Each row of a before or after table is a point. The points were changed in one or more steps. Then noise was added and the rows were shuffled. The steps act on columns, c1 being the first. Name the steps. A step turns or swaps two columns, mirrors them in a line or flattens them onto one, adds a multiple of one to another, or multiplies or shifts one. Angles are multiples of 10 degrees, from the lower column toward the higher: turns from -170 to 170, lines from 10 to 170 but not 90. Use the fewest steps. Two steps may share a column if one is a turn and the other turns, adds or multiplies; they go together, in the order done. Otherwise the lowest column goes first.

Before, 10 rows:
[[-19 -30]
 [  2 -26]
 [-17  19]
 [ 15  23]
 [ -4 -26]
 [-46  -3]
 [-22 -26]
 [  1 -13]
 [-38 -29]
 [-19 -12]]
After, 10 rows:
[[ 23 -41]
 [ -1 -42]
 [ 38 -46]
 [ 19 -19]
 [ 47  -5]
 [ 18  31]
 [  3 -41]
 [ -1 -20]
 [ 19 -48]
 [-15  37]]
Steps: multiply c1 by -1; multiply c2 by 1.6

Before:
[[-21   8  17  34]
 [-31 -19 -38  28]
 [ 21 -23  38   8]
 [ -2  -2   9 -16]
 [-32 -15  15 -12]
 [-56  50  -8   8]
 [ 32   9  -6 -13]
 [ 33  38   3  55]]
After (8 x 4):
[[  7 -22  37  21]
 [-13  10  -6  32]
 [ 34   7  17 -20]
 [-16  -2   9  -2]
 [  9  51  -7 -57]
 [ 30 -21 -37 -31]
 [-11 -15  17 -33]
 [ 57  38   3  35]]
Steps: swap c1 and c4

Before:
[[ 27 -17   1  -1  -8  51   5  20]
 [  0  43  13  21 -11 -17  54 -46]
 [ -2 -25  39 -31 -24 -36  27  27]
 [ 18 -40  49  39  24  10   1  -7]
 [  7  40  -5 -32 -22 -44 -36   4]
 [  6  -9   8   5 -10   7 -14  41]
 [ 48  26  23  24  54 -43  36 -47]
 [-27  30  45  -3  26 -33  16  25]
 [-20  12  -6 -39 -23  41   6  85]
 [-14 -13  48 -19  15  22  13  21]
 [-19 -12 -15  -1  18 -33  -9 -12]
 [-43 -10  11   1   5 -16   0  20]
 [-24   7   7   8  31  16  29   4]
 [-15   2  -5  14   9 -31  -9  33]]
After (14 x 8):
[[-13 -41  50  60  24 -16   1  -7]
 [-54 -18   1  20  -9 -17   5  20]
 [ 37 -26  38 -11 -23  -4  27  27]
 [ 33   2  -5  34   9  10  -9  34]
 [ -8  -9   8  25 -10  -5 -15  41]
 [ 42  41  -5 -12 -23 -14 -37   4]
 [ 36 -12 -14  19  18  13  -8 -13]
 [ 34  27  22  44  55 -55  36 -47]
 [-13   7   7  28  31  26  29   4]
 [-37  11  -6 -20 -24  27   6  85]
 [ 17  44  14  41 -11  -3  56 -45]
 [-19 -13  49   1  15  18  13  20]
 [ 23 -10  10  22   5  39   0  20]
 [ 37  29  45  17  26  20  16  25]]
Steps: mirror c1 and c6 in the line at 130 degrees; shift c4 by 20

Before (8 x 11):
[[ -8   9  -4 -29  10   8  14 -12   9   6  -5]
 [ 19  -6  -2  15  -9   4   1  -2   9 -10  12]
 [  8   1  -7  13   3  29   8   0 -21  -9  12]
 [-15   6   2  18  -7   7  14  -4  -6   0  11]
 [  0  14  -7   8  -4  17  11 -28  -1 -16   1]
 [ -5  14   1 -39 -34  12  -3   3   4  -8   0]
 [-10  18 -24 -13   3   3  10   0   2 -15   6]
 [-10   5 -12  22   5  11 -95  -7   1 -10 -29]]
After, 8 rows:
[[  8 -10  -1   9  -9   3  10  -2  11   4  14]
 [ -6  -6  -1   1 -33  10  -4   5   2 -16 -38]
 [  1   1   3  11  -7   7   3  -4  -5  -6  18]
 [-50  -9 -13 -31   6  12 -60  -6   1  -7  23]
 [  4 -14  -5   1  -4  14   5 -27  -2 -16   9]
 [  2 -10 -24   6   3   3   2  -1   1 -20 -15]
 [  5  -7  -8  12   3  29   9  -2 -20  -2  15]
 [  6   7  -3  -5   9   7   3 -12  10  -9 -30]]
Steps: flatten c1 and c7 onto the line at 50 degrees; turn c2 and c10 by -80 degrees; swap c4 and c11

Before:
[[-19  19  -5 -12   9  20 -10  13  11  13 -13  20 -10  -9]
 [  7  48   2 -21 -11  21  13  -1  16 -20 -14  24   9 -14]
 [ 18   4  -4 -13  -1  19  17 -19  20  11  -8  25  24  -7]
 [-37  31   5 -11  10  16   7 -12  13 -10  -4  23   9  35]
 [ -1  -1   7  -1   6  13  -2  32  14 -24  -3 -15   2   2]
 [  4   8   9  -4  14 -14  95 -12 -22 -17  -8  14 -13  -6]
 [  5  -5   8 -18  -7  16 -18   4 -26   9  -9 -64  -9  10]
 [ 18   8 -45  12  -3  26 -17 -16  15 -13 -12  15 -12 -14]
 [  9   5   4   8 -22  11 -11 -17  -8   4  -8  24  -2  -8]
 [ 15  24 -20 -10   6 -17   5 -10  17  -3 -10 -12  -5  -1]
 [  6  -5  -5 -10  12  20 -12   9  10 -13 -14  26 -15  30]
 [ 18   2   4  -9  10  23 -19  -5 -10 -22  31  20  -7   4]]
After:
[[  5  -1  -4  -1   6  11  -3  30  13 -25   2   4   4 -15]
 [ -1  -4  -6  -3  -5  16 -17   4 -26   9  19   9  -8 -65]
 [ -5   6  -6 -10 -22  10 -11 -18  -8   5  -7  -7  -2  22]
 [-18   5  -4  -4  -2  19  16 -21  18  13  15  -7  24  25]
 [-39   6  19 -17  -5  26 -17 -17  15 -13  -8 -14 -13  15]
 [-24  24   8  -5   6 -14   3  -9  16  -3  13  -2  -5 -11]
 [ 33  29   9   1  11  17   5 -14  11 -10  10  34  10  24]
 [ -9  -5   0 -11  13  19 -14   8   7 -12  15  31 -15  25]
 [ 11  21  10  -8   8  18 -10  16  11  15  15  -9 -10  22]
 [-14   1  -8  32  11  22 -17  -6 -11 -22  -1   5  -7  21]
 [ -6  48  -4  -5 -11  22  13  -2  16 -21  23 -11   9  23]
 [ -1  10  -8  -5  11 -15  93 -12 -20 -19   7  -4 -13  15]]
Steps: turn c1 and c3 by -150 degrees; multiply c3 by 0.7; turn c4 and c11 by -110 degrees; swap c12 and c14
